Each point is reached from the start by the listed moves, each made once or not at all, plus a little noise. Is the number of moves made odd or even? Then give how often each move was made.

Moves:
(1): 43 -9 -14 1
(2): 5 38 -17 -10
(3): 23 27 65 -4
Start: 8 29 -24 9
Points:
75 46 28 3 -> even (1, 0, 1)
57 58 -53 3 -> even (1, 1, 0)
78 87 7 -9 -> odd (1, 1, 1)

Moves:
(1): 44 4 5 -2 -11 0 1 1 -4 4
(2): -5 44 -2 5 -10 -10 -14 1 10 4
(3): -3 -5 60 10 -17 4 -6 2 7 -11
(4): 3 1 -11 53 -10 -4 -6 -1 -1 -10
(5): 8 0 14 3 55 -7 4 4 5 -10
(6): 6 11 4 9 0 52 12 6 6 3
(7): 4 3 12 2 -6 -11 53 3 7 9
(8): 7 1 -14 -2 -8 -6 6 67 0 9
Start: -2 -6 36 -21 18 -21 43 9 -7 -10
Points:
52 54 54 1 -13 7 95 21 9 8 -> even (1, 1, 0, 0, 0, 1, 1, 0)
10 -5 12 27 7 -30 43 75 -11 -13 -> even (0, 0, 0, 1, 0, 0, 0, 1)
43 -1 31 30 0 -23 41 5 -10 -22 -> even (1, 0, 0, 1, 0, 0, 0, 0)
51 49 80 55 -41 14 31 80 12 -11 -> even (1, 1, 1, 1, 0, 1, 0, 1)

Moves:
(1): 45 7 1 6 -10 4 6 -9 5 -1 -5 -1
(2): -3 47 4 -10 3 14 -6 -14 -11 -7 -10 -6
(3): -3 -4 30 0 -4 13 -2 12 -1 -6 -3 -3
(4): -3 5 -1 28 -3 5 -2 0 -9 5 1 5
(5): 0 -3 8 1 37 -7 3 -3 0 -3 -6 15
(6): -3 -16 -13 -7 5 55 8 11 -13 4 8 12
(7): -20 5 7 0 2 -5 67 1 12 -10 6 -7
(8): 8 9 -14 -3 3 2 -2 53 0 -11 -17 -5
(9): -7 3 -3 6 2 10 -3 1 30 -1 -5 -3
(10): -6 0 5 -3 8 6 2 14 0 56 -6 -4
(11): 8 15 2 3 -1 -6 -3 10 10 4 33 0
(12): -3 2 -3 -8 -18 -8 0 1 5 6 -5 39
Start: -2 -5 -17 -3 -15 -17 -4 7 -15 -8 -4 -1
Points:
26 -10 -28 -11 -26 50 8 25 12 56 -16 42 -> odd (1, 0, 0, 0, 0, 1, 0, 0, 1, 1, 0, 1)
37 10 0 28 24 64 3 95 7 40 -4 15 -> odd (1, 0, 1, 1, 1, 1, 0, 1, 1, 1, 1, 0)
1 13 11 -14 11 -17 -5 94 -2 38 -8 41 -> even (0, 0, 1, 0, 1, 0, 0, 1, 0, 1, 1, 1)
-43 -11 -16 13 20 39 72 31 12 48 -10 56 -> odd (0, 0, 0, 1, 1, 1, 1, 0, 1, 1, 0, 1)
-1 42 15 17 -11 85 66 23 -3 33 -16 -7 -> even (1, 1, 1, 1, 0, 1, 1, 0, 1, 1, 0, 0)
-5 31 -25 -24 42 53 3 68 -39 31 -35 12 -> odd (0, 1, 0, 0, 1, 1, 0, 1, 0, 1, 0, 0)

Moves:
(1): 27 1 8 -8 -8 -2 -3 -10 -1 2 -2 1 -3 -12 4 6 -12 -7 5 0
(2): 1 23 0 -12 10 -3 2 -4 6 -6 -4 -9 -4 -3 9 1 -4 5 -1 2
(3): -4 3 26 2 4 -2 0 -3 4 -3 -3 -5 1 2 -1 3 -3 -2 13 8
(4): 10 10 5 31 7 -2 11 -2 4 -10 9 0 -19 -12 3 -6 12 -1 -8 -3
(5): 6 -19 -5 6 39 1 7 -5 -5 10 2 3 8 1 5 -2 -7 -4 8 2
(6): 1 5 1 -4 12 27 -1 -4 -3 -9 -10 -5 -5 -4 0 -1 -9 -2 -4 2
(7): -8 4 3 3 -11 4 17 -6 7 5 3 9 -1 5 0 -4 1 -6 5 7
(8): 19 1 7 -8 1 14 -1 26 5 -1 6 0 -11 9 2 -4 -1 -9 -1 2
(9): 2 9 -10 -1 -1 12 -8 -6 37 8 -1 -1 -3 -3 -11 5 16 5 10 -11
(10): -11 0 -1 10 5 11 -10 0 4 39 4 -7 -4 -1 5 0 12 12 -9 10
(11): -2 -4 8 -7 -1 -1 -6 -5 3 0 20 8 2 -5 3 -13 -8 -3 -7 7
(12): 12 16 6 4 -7 -3 -3 -4 1 -12 -12 32 11 4 2 -13 -2 6 -8 -5
(13): 6 11 0 15 -4 5 -3 3 -1 3 -3 -9 21 2 4 1 -5 -1 1 -5
(14): 9 7 1 -8 6 -9 -6 -12 -3 -5 8 -7 -6 25 -9 5 12 3 -2 -8
(15): -11 -6 -1 7 0 5 -4 -3 9 -9 7 7 -4 4 32 0 10 -7 -3 4
(16): 0 4 -7 13 4 0 2 8 -6 2 18 13 -1 1 4 29 -2 -1 9 0
(17): 1 5 5 -8 9 5 2 2 -2 2 4 6 14 -13 7 -1 16 -12 -6 8
(18): 11 -10 -6 -2 -7 15 -3 0 -1 -7 7 -4 5 5 9 -5 4 25 15 2
(19): -1 12 -6 0 -1 8 -8 2 -6 8 2 7 -8 4 -3 -3 0 -8 24 0
(20): 3 16 -18 11 -1 -11 -20 -7 -3 -5 6 0 5 9 -2 -1 1 3 0 40
Start: 6 -4 8 -23 -4 -3 16 3 8 0 0 3 -6 -1 -4 -2 10 4 3 -4
Points:
68 80 -2 22 15 9 -18 10 9 29 48 -8 -36 20 9 26 21 -3 20 33 -> even (1, 1, 0, 1, 0, 0, 0, 1, 0, 1, 0, 0, 1, 1, 0, 1, 0, 0, 1, 1)
-13 40 28 3 3 35 -7 -17 54 49 58 25 4 20 27 20 59 -16 37 15 -> odd (0, 0, 1, 0, 0, 0, 1, 0, 1, 1, 1, 0, 1, 1, 1, 1, 1, 0, 1, 0)
59 95 -3 19 15 52 0 2 15 -41 39 47 -10 34 51 -1 42 0 23 40 -> even (0, 1, 0, 1, 0, 1, 1, 1, 0, 0, 0, 1, 1, 1, 1, 1, 1, 1, 1, 1)

Moves:
(1): 32 -1 -2 9 12 1 3 -5 -4 9 -7 4 -1 -5 2 0 0 -1 3 -10 8 0 0 4 -4 -2 1
(2): 9 33 6 3 -9 6 1 14 -5 1 -5 5 12 11 -3 6 5 -5 0 0 -6 -2 -5 -6 0 -3 -2
(3): -7 -12 35 -6 6 -5 22 8 1 8 4 10 -11 -5 -4 5 12 -10 11 4 7 6 2 4 6 11 -9
(4): -9 -7 -3 35 -6 -2 7 8 8 -9 10 0 2 -1 8 4 6 5 -3 1 2 -7 0 3 -1 6 0
(5): -5 11 5 -5 19 8 -3 2 3 -1 1 -6 2 7 -4 -1 5 5 0 0 5 6 -6 1 7 -1 -3
(6): 5 1 -1 -6 -3 28 1 -7 -4 -5 2 0 2 5 -13 -6 5 -3 -1 4 0 1 -1 -16 1 0 -7
(7): -2 -2 -15 -3 4 3 28 4 5 1 1 -3 -3 -11 -2 -5 12 -1 -12 -7 0 -8 8 -1 1 4 2
(8): 11 -13 2 -2 -2 4 -11 33 2 -3 -6 -12 13 2 7 -3 3 -5 4 -2 3 11 4 2 15 8 1
(9): -3 7 6 1 -4 -2 -16 -2 38 -11 6 6 1 -11 11 11 -1 -13 -6 -9 5 5 12 -4 -12
 -4 9
(10): -7 -1 2 -1 0 4 -12 -4 10 25 -2 2 10 3 -7 4 -8 -4 5 1 5 -13 -5 1 3 -3 1
(11): 3 -1 1 -10 -1 3 -6 5 -1 4 24 -8 -5 0 -1 8 -3 -3 1 2 -1 -9 -4 3 3 5 -5
(12): -4 -5 -5 -3 1 4 -6 9 -6 1 5 23 -3 -8 0 -3 2 5 -5 -7 -4 -4 9 1 6 -9 -11
(13): 8 -6 10 -11 11 -2 7 -5 0 -14 14 5 32 -3 7 4 -13 7 -8 7 -6 1 -10 -3 4 3 4
(14): 1 -17 -8 -5 2 0 8 1 10 -2 6 2 0 28 -3 7 9 1 1 -6 -2 7 3 4 -2 -6 0
(15): -7 -2 7 -1 2 7 -2 -2 2 9 -2 -2 -4 5 20 2 1 7 -7 9 -2 0 3 -1 -1 -7 -2
(16): -17 -6 -2 3 9 -1 -4 5 -7 -5 -9 4 -6 -5 5 35 -5 -1 -1 -5 -9 -3 5 -6 -6 2
 0
(17): 3 -3 3 -15 1 8 -23 -8 -4 5 11 -3 15 -5 -14 4 34 9 7 4 1 -3 14 13 -10 -1
 15
(18): 7 3 12 -7 -6 3 2 9 12 -2 -5 -6 -1 -5 -9 5 -5 37 2 2 -1 10 -7 6 -12 5 -4
(19): 0 6 -11 6 1 0 11 3 2 1 10 -3 1 -6 15 -5 -1 8 36 -9 -6 1 -7 -10 1 -4 3
(20): 11 0 -11 7 6 5 10 4 5 -7 0 4 -4 -1 -8 9 -2 0 5 26 -5 -1 0 4 9 -7 2
(21): 2 2 -10 -2 -11 6 7 -3 -7 -4 -1 0 -1 -6 6 3 0 -1 7 4 23 5 -10 7 8 1 2
(22): -9 -6 -6 9 -8 -9 -6 -6 -6 17 11 -3 -4 -12 -6 8 4 -11 -5 6 -12 30 -9 -7 1
 -4 -3
(23): -4 3 7 -3 -2 1 -1 -5 -3 7 9 -1 2 1 -5 0 -11 6 -3 1 5 7 25 0 4 3 -5
(24): -7 2 4 -3 -3 9 8 -3 4 -6 -1 -1 0 3 1 1 -11 -6 2 -7 -12 7 4 24 -2 3 2
Start: -19 -15 -12 14 5 -18 5 -2 23 19 12 10 -10 -26 12 -2 13 7 0 23 -18 5 17
 11 -7 -18 -14
Points:
15 -35 -22 42 12 10 26 37 81 -8 62 17 32 -43 35 38 -2 44 34 20 -13 82 26
 45 13 -29 -15 -> odd (1, 0, 0, 1, 1, 0, 0, 1, 1, 0, 0, 1, 1, 1, 0, 0, 0, 1, 1, 1, 1, 1, 1, 1)
-4 -9 -11 0 45 12 17 -20 68 35 20 15 26 -50 44 17 11 5 -14 16 26 3 10 18
 -6 -31 0 -> even (1, 0, 0, 0, 1, 0, 1, 0, 1, 1, 0, 0, 1, 0, 1, 0, 0, 0, 0, 0, 1, 0, 0, 0)
-15 -25 14 14 23 -8 14 9 52 52 41 66 13 -35 29 86 5 -14 0 47 -13 38 37 5
 4 -39 -25 -> even (1, 1, 1, 0, 0, 0, 0, 0, 1, 1, 0, 1, 1, 1, 1, 1, 0, 0, 0, 1, 1, 1, 1, 0)
21 -16 25 -23 28 28 -6 38 17 40 48 16 57 -30 5 50 43 -2 57 17 -22 -3 8
 -6 4 -5 -10 -> odd (1, 1, 1, 0, 0, 1, 0, 1, 0, 1, 1, 0, 1, 0, 0, 1, 1, 0, 1, 0, 0, 0, 0, 0)
-1 -36 -24 -1 13 44 -27 -21 55 40 30 50 2 -31 10 59 37 11 1 32 8 6 75 16
 -12 -51 -6 -> even (1, 0, 0, 0, 0, 1, 0, 0, 1, 1, 0, 1, 0, 1, 1, 1, 1, 0, 0, 1, 1, 0, 1, 0)
12 -10 -18 -4 16 34 19 33 32 48 19 26 1 -10 -23 47 28 34 -7 -2 -26 -16
 20 0 -20 -26 -38 -> even (1, 1, 0, 0, 0, 1, 1, 0, 0, 1, 1, 1, 0, 1, 0, 1, 0, 1, 0, 0, 0, 0, 0, 0)
-5 -50 5 34 2 -6 42 38 15 31 88 23 18 -64 38 21 6 0 36 11 -13 56 22 37
 26 3 -31 -> even (1, 0, 1, 1, 0, 0, 0, 1, 0, 0, 1, 1, 1, 0, 0, 0, 0, 0, 1, 0, 1, 1, 1, 1)
-2 -26 -38 -9 42 22 43 18 87 6 58 35 14 -43 27 67 -9 39 30 4 -18 8 12 37
 -7 -33 -12 -> odd (1, 0, 0, 0, 1, 0, 1, 0, 1, 1, 1, 1, 1, 1, 0, 1, 0, 1, 1, 1, 1, 0, 0, 1)
7 -10 45 27 35 11 36 3 82 2 54 22 18 -50 27 18 12 47 33 15 -1 31 23 -6
 -13 -1 -30 -> even (1, 0, 1, 1, 1, 1, 0, 0, 1, 0, 0, 0, 1, 0, 0, 0, 0, 1, 1, 0, 0, 0, 1, 0)
-25 -12 11 32 -17 -8 31 31 78 33 92 44 24 -43 15 62 8 28 37 45 -14 39 12
 14 9 -23 -25 -> odd (0, 1, 1, 1, 0, 0, 0, 0, 1, 1, 1, 1, 1, 1, 0, 0, 0, 1, 1, 1, 1, 1, 1, 0)
-4 -23 -11 6 1 -11 50 11 27 76 40 19 -10 -24 -3 33 42 -27 14 16 2 20 -4
 24 5 -18 -23 -> odd (1, 1, 1, 0, 0, 0, 1, 0, 0, 1, 1, 0, 0, 1, 0, 0, 0, 0, 0, 0, 1, 1, 0, 0)
12 -40 15 5 13 34 -38 15 95 23 79 -11 54 -20 -7 44 35 27 -3 16 -22 52 6
 36 -21 -8 -4 -> even (1, 0, 0, 1, 1, 1, 0, 1, 1, 1, 1, 0, 1, 1, 0, 0, 1, 1, 0, 0, 0, 1, 0, 1)

Moves:
(1): -5 10 -5 4 15 -3 8 0 -14 8 19 17 -3 -7 -12 18 0 2 2 18 16 -6 2 1 9 14 4
(2): 10 2 14 -5 4 -2 15 1 5 -5 -1 -14 9 -13 7 -10 9 -2 2 2 10 -9 17 1 -4 -5 3
(3): 6 -2 0 -3 6 -1 -3 -2 11 5 0 7 1 2 -10 -14 -9 -5 -1 -5 10 -4 0 0 -2 -10
 -1
(4): -10 3 -6 8 -6 -13 -13 -18 -4 -1 2 6 -9 4 0 -11 -12 -5 -7 13 7 4 -3 -18 4
 -2 10
(5): -20 -9 4 -9 3 -11 -17 1 2 -6 -19 1 -2 -10 -9 9 -7 17 -13 10 -5 12 -10 10
 -12 -4 8
(6): -6 0 -1 -16 12 -10 2 3 2 13 2 -11 -18 6 3 9 -9 -3 -12 -1 -11 -2 13 3 -8
 4 -5
(7): -6 11 -5 0 2 9 2 -5 4 -8 11 6 6 10 5 5 2 -3 -15 3 2 -12 6 -3 -4 11 -9
(8): 9 -10 1 3 0 -1 2 -5 2 -3 1 12 -2 -8 1 7 -5 1 -3 -3 -3 -1 4 -3 -6 16 11
(9): -3 -5 13 2 0 -2 4 4 5 11 2 -6 7 -1 6 4 -3 -1 5 -6 9 1 -2 0 2 -2 -16
(10): 7 7 -6 0 1 -10 -4 -1 -3 9 -1 5 -7 -17 -7 6 2 -3 -13 -2 -1 4 -1 6 4 -6
 -10
(11): 21 3 19 20 -9 1 15 4 -3 -6 9 -11 -4 7 1 -9 -1 -15 5 -2 -8 -18 -8 10 -4 0
 4
(12): 9 -1 -13 9 9 -5 3 5 0 6 -6 -6 8 -6 6 2 7 -5 13 3 -7 -3 4 -2 -1 0 -3
(13): 2 17 8 13 -4 8 9 -9 -6 4 8 1 7 2 -15 2 0 -19 7 4 2 -13 12 -10 8 -6 2
(14): -6 -1 -1 -20 -1 2 -2 -8 20 -1 -18 -4 20 -24 16 -2 1 0 15 0 -3 1 4 -15 27
 -6 5
(15): -4 3 3 -3 5 -6 -6 1 -7 -4 0 2 -8 -3 -3 1 -3 0 1 0 5 -8 -7 -11 -1 -3 5
(16): -1 -5 5 -17 -21 0 -5 -6 -11 -7 -11 5 6 -1 -4 -3 -6 -2 14 1 13 0 -11 0 2
 -5 3
(17): -6 -7 -8 -13 -4 0 0 3 -4 -9 -2 0 -12 6 -3 7 -7 7 -14 4 -8 5 -12 -19 7 -3
 12
(18): -6 5 -1 -3 -7 6 8 0 6 1 8 5 -7 4 -2 3 3 -3 7 5 -4 -4 1 -1 -7 2 2
(19): 4 -21 12 -4 -5 4 -11 0 11 -16 4 0 -4 -5 17 -12 10 -2 -3 10 3 -2 10 3 -8
 -1 -10
(20): 5 -7 0 4 2 1 1 26 -2 10 -24 1 0 -5 19 13 -16 13 -7 -4 -3 -12 11 12 -5 1
 20
(21): -4 -3 -7 4 8 -10 7 -6 0 -11 4 4 -2 -8 11 2 -1 -5 -4 2 6 -2 13 0 8 -10 10
(22): 15 -1 4 -12 13 -11 0 -13 -7 13 -3 13 6 6 8 -3 17 -13 -17 -2 8 7 11 13 -6
 -1 11
(23): 3 2 5 -1 -11 0 -1 11 3 3 7 -3 9 -4 -5 -3 6 -6 2 -3 3 -9 10 3 -8 10 1
(24): -25 0 -13 -4 3 5 16 -5 -11 20 5 -3 -3 6 -11 -9 -5 -10 -6 0 3 -6 9 -7 4 6
 13
Start: 0 14 16 -16 -2 1 -16 -3 -14 -3 7 -1 1 4 -5 -12 -1 -9 -6 1 -12 -15 3 6 1
 1 -19
Points:
-40 15 18 -95 39 -38 9 -38 -10 20 9 20 2 -48 -3 3 -3 -60 -37 49 34 -57
 61 -27 19 -25 4 -> odd (1, 1, 1, 0, 1, 1, 1, 0, 1, 1, 0, 1, 1, 1, 1, 1, 1, 1, 1, 0, 1, 1, 0, 1)
-30 -4 -15 -47 30 -12 9 2 -16 12 -8 33 -8 -36 2 12 -45 -6 -23 13 12 -47
 26 -31 43 6 61 -> odd (1, 0, 1, 0, 0, 0, 0, 1, 0, 0, 0, 0, 0, 1, 1, 0, 1, 0, 0, 1, 1, 0, 0, 1)
-15 20 39 -29 19 -37 -39 -3 -22 39 14 29 -11 -16 6 25 -13 -32 -75 43 19
 -43 60 28 -23 18 -13 -> even (1, 0, 0, 1, 1, 1, 1, 0, 1, 1, 0, 0, 1, 0, 0, 0, 0, 0, 1, 1, 0, 1, 1, 0)
-27 12 24 -7 -27 -8 -7 -17 7 -6 2 17 3 -43 17 -13 -25 -48 -39 34 -13 -73
 62 -10 0 15 39 -> even (0, 0, 0, 1, 1, 0, 1, 1, 0, 1, 1, 0, 1, 1, 0, 0, 0, 1, 1, 1, 1, 0, 1, 1)
-16 20 26 -28 15 -23 17 -1 2 57 9 -13 2 -36 -42 -3 -13 -47 -19 6 -5 -48
 60 5 -27 5 -14 -> even (0, 1, 1, 0, 1, 1, 0, 1, 1, 1, 0, 1, 1, 0, 0, 0, 0, 1, 0, 0, 0, 0, 1, 1)
-30 -1 34 -64 14 -25 5 5 -16 40 -24 4 4 -76 8 25 -27 -24 3 38 11 -63 58
 -6 4 3 12 -> even (1, 1, 0, 0, 1, 1, 0, 1, 1, 1, 0, 1, 1, 1, 1, 1, 0, 1, 1, 1, 0, 0, 0, 1)
-66 40 16 -55 23 -22 4 -16 -19 52 12 7 -13 -39 -39 30 -24 -27 -12 30 0
 -33 25 -19 27 0 -10 -> even (1, 0, 0, 0, 1, 1, 0, 0, 1, 1, 0, 0, 1, 1, 1, 0, 0, 1, 0, 0, 0, 0, 0, 1)
-57 -16 12 -47 1 -25 -17 -6 -13 -8 9 6 -36 -24 -6 -1 -15 -7 -45 25 -4
 -16 4 -13 -1 -20 -2 -> odd (0, 0, 0, 0, 1, 0, 0, 0, 1, 1, 0, 0, 0, 0, 1, 0, 1, 1, 1, 0, 1, 0, 0, 1)
